Rows are points. Any point is a mix of the corners, with weights that add up to 1. It lies inside the corners' shape when no weight is negative. Say inside or outside, and name the corners with a negative weight.

Corners:
(1): [  7 -27  52]
(2): [14 -8  3]
(3): [-23  24 -60]
(4): [11  3 23]
Points:
[10  0 20] => inside
[  9 -10  15] => inside
[ 6  4 11] => inside
[ 3 10 -6] => outside (1)
[  8 -16  32] => inside

Corners:
(1): [-38   2 -30  24   1  21]
(2): [-48 -17 -30 -13 -24  18]
(3): [  3 -32  14  50  -6 -43]
(4): [ 21 -40  -2  15  13  15]
(5): [  0   5 -47   2  52 -27]
(6): [ 25  -2  60 -38  19  -9]
(7): [ 27 -24  31  34 -32  -6]
Points:
[-19  -9 -33  10   2  12] => outside (3, 6)
[ 16  -9  40 -16  12 -12] => inside
[-13 -15 -17  14  13 -10] => outside (7)
[ 18  -6  44 -24  14  -9] => inside
[-17 -16 -39  12  -3  19] => outside (3, 6)

Corners:
(1): [ 14 -36   8  26 -60  -4   3 -33   4]
(2): [-26 -14   7   8   4   4 -10   2   1]
(3): [-25 -34   1  -2   9  25  -5   5  18]
(4): [-16  29 -14  -8  25 -17  -9  -5   1]
(5): [  5  17  19  11  24 -12  34  12 -11]
(6): [ -1  12  11  -5 -12  -6  -7  10   4]
(7): [ 13  11  20  -5  -3  -3   0   0 -22]
(8): [  6  16 -16 -16  -7  -6  19  19 -19]
(9): [  8 -29  -3   0 -12 -22  32  -5  -7]
(10): [-12  31  12 -12   4   2  -4  -4  -4]
Points:
[ -2  -7   1  -2 -11  -1  -4  -2  -4] => outside (5, 10)
[-7 -1  1  2 -5  3 -1 -3 -2] => outside (6, 9)
[ -2 -15   5   4 -15  -6   2  -9   1] => outside (5, 8)
[-8  5  7 -4  8  0  2  6 -6] => outside (1)
[ 0 -8 10  1 -5  2 13  2 -2] => outside (2, 4)
[-6 -2  6  2  3 -9  6 -3 -2] => outside (8)
[ -5   3   7  -5   6  -1  15   9 -11] => outside (1, 4, 6)

Corners:
(1): [ 39  41  31 -15   4  20 -11  15 -22 -32  22 -15]
(2): [ 41   1 -19  18  -3 -36  22  21  24 -16  26   0]
(3): [ 11  28  31  -1 -12  31  -3 -30  19 -18  -4  -3]
(4): [  2  23  36  11  -1  37  -5  -5 -26 -19  18   1]
(5): [-11  51  25   5  15  29 -18  -6   5 -39   9  -4]
(6): [ 10  20  24 -18  13  12 -10 -21  -7  -5  39  -9]
(7): [ 24 -15  60 -32   3 -19   0  -7 -24 -23  37 -11]
(8): [-19 -21 -19 -26 -15  -8 -19  10  14  12  -3   0]
(9): [ 20  27 -39  43 -12   7   7 -23  10 -36 -26  -2]
(10): [-27 -20 -13   2  -3 -34 -16  10   0  39  -1 -30]
(11): [-27   4 -15 -18 -14 -45 -16   4  -9  34   5  -7]
(12): [ -8  28 -46  36 -29  14  31  -6  16 -33 -11 -28]
(13): [ 16  15 -29  15   6  -2  34  -4 -11  -8 -21  -6]
Points:
[ -1  19 -10  11  -8   7   4  -3   3 -12   2 -12] => outside (7)
[  3  16 -22  16   0  10  14  -6   6 -13 -11  -5] => outside (1, 7, 11)
[ 5  8  2 -5 -3  0 -3 -4  6 -6 11 -6] => inside
[  5   9  -1   0 -12  -6   0  -3   2  -8  12 -11] => outside (5, 13)
